Every row gives one point. The points of each table are mixes of a few directions, plus a little noise. How many directions does each table use, and how many do they share? Where both have some left over, give the other angles between the two spaces (their principal angles), to ten degrees, smallest first.

First, 6 rows:
[[ 0.93 -0.45 -0.52]
 [ 0.80 -0.52 -0.87]
 [-2.52  2.00  4.01]
 [-0.20  0.06  0.03]
 [ 1.22 -0.62 -0.77]
 [-0.22 -0.49 -1.84]]
Second:
[[ 0.06  3.58  0.55]
 [-0.02 -1.73 -0.29]
 [-0.03 -2.61 -0.39]
 [ 0.04 -0.18 -0.06]
 [-0.03 -1.97 -0.33]
 [ 0.05  2.91  0.44]]
Directions: first 2, second 1, shared 0; angles 60

First (8 x 8):
[[ 0.48  0.93  0.32 -0.81  1.58  0.09 -0.78 -1.56]
 [ 0.24  0.60  0.11 -1.32  1.88  0.55 -0.96 -0.59]
 [-1.14 -2.02 -1.10 -0.08 -1.88  0.57  1.34  3.53]
 [ 0.50  1.03  0.78  0.29  1.01 -0.46 -0.97 -0.76]
 [-0.86 -1.42  0.70  1.60 -1.05  0.04 -0.81  3.35]
 [-0.72 -0.89 -1.65 -1.37 -0.88  0.54  1.41  2.64]
 [ 0.88  2.10  0.46  0.70  0.54 -1.50 -0.33 -0.66]
 [ 0.79 -0.37  0.36  0.88 -1.12  0.06  1.12 -5.90]]
Second (9 x 8):
[[-1.63 -1.66 -0.01  1.02  1.00  2.15  0.08 -1.62]
 [-0.61  1.23 -0.96  0.92  0.90  0.17  1.54 -1.85]
 [ 0.13 -1.06  0.14 -0.52 -0.75  0.31 -0.22  0.12]
 [ 0.16 -2.28 -0.18 -1.13 -1.34  1.27  0.70 -3.01]
 [-0.01  0.23 -0.26  0.06 -0.46 -0.49  0.20  1.71]
 [ 2.93 -1.41  2.50 -3.05 -1.93 -1.39 -3.67  1.57]
 [-0.73  0.46 -1.21  0.68 -0.40 -0.19  1.63  1.22]
 [ 0.49  3.11  0.60  0.89  2.58 -0.97 -0.88 -1.50]
 [-0.71  1.39 -0.67  1.14  0.38 -0.82  0.57  3.39]]
Directions: first 4, second 4, shared 3; angles 90

First, 10 rows:
[[ 0.11  1.51  1.12  0.09  1.34  2.15 -0.98  2.14 -1.04 -1.60  0.57]
 [ 0.10  1.34  1.00  0.08  1.20  1.91 -0.88  1.93 -0.93 -1.43  0.50]
 [ 0.19  2.42  1.80  0.14  2.15  3.46 -1.58  3.46 -1.67 -2.59  0.91]
 [-0.06 -0.85 -0.63 -0.05 -0.74 -1.21  0.56 -1.22  0.60  0.89 -0.32]
 [-0.20 -2.82 -2.10 -0.17 -2.51 -4.04  1.85 -4.04  1.97  3.02 -1.06]
 [ 0.12  1.59  1.20  0.08  1.43  2.28 -1.03  2.28 -1.10 -1.69  0.60]
 [ 0.02  0.14  0.11  0.01  0.13  0.21 -0.11  0.23 -0.11 -0.16  0.04]
 [-0.10 -1.40 -1.03 -0.07 -1.22 -1.98  0.90 -2.00  0.96  1.49 -0.53]
 [-0.11 -1.31 -0.97 -0.07 -1.14 -1.86  0.84 -1.85  0.92  1.39 -0.49]
 [-0.05 -0.67 -0.48 -0.05 -0.58 -0.94  0.43 -0.92  0.45  0.70 -0.25]]
Second (10 x 11):
[[ 0.17 -1.85 -1.89  0.12 -0.25  0.66  2.35 -0.74  1.17  0.24  1.93]
 [-0.55  3.39 -0.16 -3.32 -2.09 -1.05  1.85  0.53 -0.69  0.83 -1.45]
 [ 0.06 -0.35 -1.31 -2.18 -1.24  1.68  2.57  1.57 -0.05  0.06  3.59]
 [ 0.20 -0.09 -1.94 -0.12  2.14  0.41  2.02 -1.37  1.39  0.90 -0.11]
 [-0.01  0.88 -1.37  1.82  1.90  0.15  1.80 -2.09  1.45 -0.75 -2.58]
 [ 0.36 -1.13  1.68  2.46  2.38  0.64 -3.61  0.50 -0.53 -0.79 -0.23]
 [-0.15 -0.38  2.02 -0.50 -2.03 -0.69 -2.47  1.51 -1.54 -0.09  0.72]
 [ 0.02  0.28 -0.20  0.62  0.01  0.50  0.55 -0.01  0.15 -0.80 -0.21]
 [-0.25  0.14  1.24  1.13 -1.47 -0.63 -1.22  0.06 -0.62 -1.12 -1.10]
 [ 0.10 -0.82  1.82 -0.10  0.61 -1.65 -3.89  0.06 -0.86  1.60 -0.61]]
Directions: first 1, second 5, shared 1
